Each row of a before or after table is a point. One or more steps were done to the points. Then noise was added and the rows were shuffled. The steps act on columns, c1 being the first. Name the steps. A step turns or swaps two columns, mirrors them in a line or flattens them onto one, adds a multiple of one to another, or multiplies or shifts one. Angles are multiples of 10 degrees, from the lower column toward the higher: turns from -170 to 170, lines from 10 to 170 but not 90. Use the fewest steps. Two steps may share a column if one is a turn and the other turns, adds or multiplies; they go together, in the order done. Otherwise the lowest column goes first.
In the rows, zero is written as 128.

Before, 13 rows:
[[ 49 117  91]
 [132  54  99]
 [208 123  73]
 [ 74  71 163]
 [132 153 104]
 [110 168  56]
 [ 71  86 137]
 [156 169 133]
 [102 100 105]
 [ 70 129 203]
 [112  99 176]
 [142 108 132]
 [161 117 185]]
After (13 x 3):
[[201  69  79]
 [ 91  47  87]
 [142 105 143]
 [197 119 148]
 [109 120 152]
 [ 94  80  35]
 [118  60 139]
 [152   7 147]
 [125  22  61]
 [150  38  76]
 [ 61  67 126]
 [135  74 223]
 [161  52 113]]
Steps: turn c1 and c3 by 120 degrees; shift c2 by -50

Before (12 x 4):
[[135 134  64 144]
 [120 122 140  98]
 [187 161  86  84]
 [ 83 162 153 174]
 [ 65  97 131 128]
 [147 140 176 136]
 [181  52  77 123]
 [ 93 157  60  96]
 [157  54 185 102]
 [186 161 128  88]
 [152  61 182 196]
 [103 134 170 146]]
After (12 x 4):
[[138 107 224 116]
 [100 204 142 130]
 [ 87 120 232 196]
 [146 148 188 158]
 [107 139 225 123]
 [ 62  52 223 129]
 [160  87 200  66]
 [118 115 114 110]
 [ 59 117 127 190]
 [106 197 180 131]
 [173  79 182 148]
 [179 147 111 124]]
Steps: turn c2 and c4 by -130 degrees; turn c1 and c2 by 150 degrees; shift c3 by 50

Before, 11 rows:
[[148 142  94 109 137 204  89 155]
 [132 119 120 155 144 108 100 135]
 [107 119 155 146  71 126 105  99]
 [ 88 152 160  97 142 119  89 196]
 [ 84 111 153 105 137 235 131 120]
 [ 77 158  84 139 139 107  95 108]
 [ 84 125   7 125 141 105 103 146]
 [216 139 137 126 107 149 179 107]
 [134 129 139 100 140 136  89 106]
 [100  96 102 108 123 102 130 122]
 [ 86 129  95 159 140 104  83 114]]
After, 11 rows:
[[122  93 138 139  94 183 186  87]
 [108 168 125 138 106 114 144 113]
 [111 205  38 116 120 129 174  98]
 [154 139 130 100 137 126 142 103]
 [168 136  85 135 105 184 148 175]
 [ 92 130 152 130 102 174 158 215]
 [158 119 133 128 100 118 160 145]
 [132 116 158 170 175  97 156 138]
 [129 151  96  94 149 103 188 119]
 [160 113 129 152 132 120  37 159]
 [104 128  82 117 134 100 183 123]]
Steps: mirror c1 and c7 in the line at 160 degrees; mirror c2 and c3 in the line at 110 degrees; turn c4 and c5 by 120 degrees; mirror c6 and c8 in the line at 30 degrees

Before, 11 rows:
[[110 116 173 142 119 106 103 105 136]
 [156  60 125 114 134 123 247 147  98]
 [172 141 190 207 110 186 158 160 172]
 [173 137  98 152 154 118 141 119 128]
 [155 123 152  55 143 137  80  56 125]
 [120  99  65 159  67 133 151 163  89]
 [164 142 154 201 107 100 161  94 132]
 [ 89 133 101 146 104 150 134 120 161]
 [109  92  90 172 141 122 148 158  35]
 [104 168 129 175  81 122 122 188 135]
 [135  27  91 122 119 147 164 202 128]]
After:
[[ 87  61 145 149 127  90  88  99 123]
 [188 117 159 172  97 134 160 100  68]
 [ 97 118  85 151 128  97 108 154 132]
 [ 54  53 134 157 142 206 154  90 160]
 [171 111 109 132 133 154 119 125 142]
 [132 104 186 132 136 115 120 121 139]
 [177 102 133 185  87 126 151 108  57]
 [112 176 149 180 121 119 131   5 105]
 [ 95 195 142  97 129 136  64 186 127]
 [158 183 154 216 122 159 194  78 123]
 [133  62 103 115 115 123 191 125 112]]
Steps: turn c1 and c3 by 120 degrees; mirror c2 and c4 in the line at 120 degrees; flatten c5 and c9 onto the line at 60 degrees; multiply c6 by 1.3; turn c7 and c8 by -100 degrees
